Every row gives one point. Examples show where two turns around zero, p and q, send a point. Where does a point land after both, in the order given? Backwards means that the second turn is done in reverse. Each puzzle has new turns, and all numbers are rounded.

Turn p:
-16  21   3 -> 25  6 -6
 33 -26  19 -> -31 -34   6
 -5  15 -29 ->   1  29 -16
  6  16 -16 ->   0  12 -20
-18 -26  24 ->   5 -15  37
Turn q:
12 26 -3 -> 18 22  3
 -1 -15  -4 -> -14  -6   1
 22 -21  38 -> -14   0 -47
19  3 -4 -> -5 19 -3
-31  32  -7 ->  37 -12  24
-21 -25 -19 -> -21 -23  21
Where do these land?
p, then q backwards: 18 13  0 ->   2 -10  20
q, then p:  21   5 -48 ->  47 -22  -7
p, then q backwards: -20  -7  20 -> -21  15 -12
q, then p: -13 -31  21 -> -15  23  28
p, then q: -6 20  7 -> -11  19   2

Turn p:
-10  15  -2   3 ->  -4 -17  -6   1
  8 -12  15  -6 -> -9 19  4  1
 -1  15   0 -16 -> -13 -11   7 -11
-3 -5 31 -2 -> -24  15  -6  12
-16 -39   5 -11 ->  2 19 26 29
 11  25 -32  11 ->  23 -24 -11 -25
 11   2 -18  22 ->  26  -2 -15  -7
Turn q:
 20 -22  14 -20 ->   4 -35  -6  14
 -1   2  13 -14 ->   1  -5 -17   8
-22  13  17  24 ->   0  18 -16 -31
16 19 -1  0 -> 21  9  1  9
-20  -8  -9  -6 -> -24   4   0   1
-14 -25 -21  12 -> -26  -5  23 -12
 21  19 -13   3 -> 22 12 14 12
Where do these land?
p, then q:  -1 -48   4   1 ->  39  20  -8 -18
p, then q:  0  7  8 17 -> -6  8 17  3
q, then p:  -9  17  10 -12 ->  16 -16  -4  -9
q, then p:  -1  15 -27  28 -> -37  -4 -12 -14
q, then p:  11   3  11 -18 -> 22  6 -6 -1
p, then q:   0   5  -5 -16 ->  -5  -9 -14   0

Turn p:
  0   6  13   6 -24  -8 -> 28 -1 -7  5 -5 -3
 12 -19 -11 -18   9  28 -> -17  -6   9 -32  17   9
-20  20   4  25   2  22 ->  6 41  3 10  6  6
 10  35  17  11 -13 -23 ->  30  -3   9  35  -2 -16
  9  -5  35  48 -15 -19 ->  36  19   7   2 -42 -27
 -3 -21  -3 -31  11  19 -> -22 -10 -11 -27  21   1
  8 -12 -38 -17  14  12 -> -31 -15  12 -12   9  27
  9 -24  -5 -32  34  -7 -> -41 -27  -2 -15   6 -15
-24  19 -12   8 -17 -24 ->  10   2 -18  34 -10  17
Turn q:
13 -6 14 33 -8 -9 ->  -8  -8   2   3   2 -38
  8 -20  -2  20  14  19 ->  26  -7  -8   6  17 -18
-27  14 -37  -5 -27  14 ->  14  19  20  32 -28  22
-22  16  21   3   3  -1 -> -12  -5 -24   1 -22   1
 14 -27 -34 -23  20 -20 ->   8 -19  30  -6  35  28
-22  -1  27 -15 -24  -6 -> -34  15 -20  14  -5   8
 37  25  11 -12  23   3 ->   7   5  -1 -52   0  -4
Where do these land?
p, then q:   9 -25 -13   6   4   4 ->  -9  20 -11  10   4  15
p, then q:  -4   4  12 -11  26   3 -> -10 -25  -2   3 -11  11
q, then p:   0 -42  25   3 -12   5 -> -35  15   9  25 -20   2
q, then p:  14 -13  24  29  16 -16 -> -26 -23 -20   3 -26  -4
q, then p: 25 15 12 41  6  5 ->   6 -43 -13  15 -19  -9
q, then p: -22  32 -32 -28 -20  19 -> 47 22 19 -6 30  9
p, then q:  19  16 -14 -28 -10  -5 ->  14 -15 -17   3  30 -10
p, then q: -42  14 -14 -13 -10 -15 ->  41  -9  16  18 -14  -8
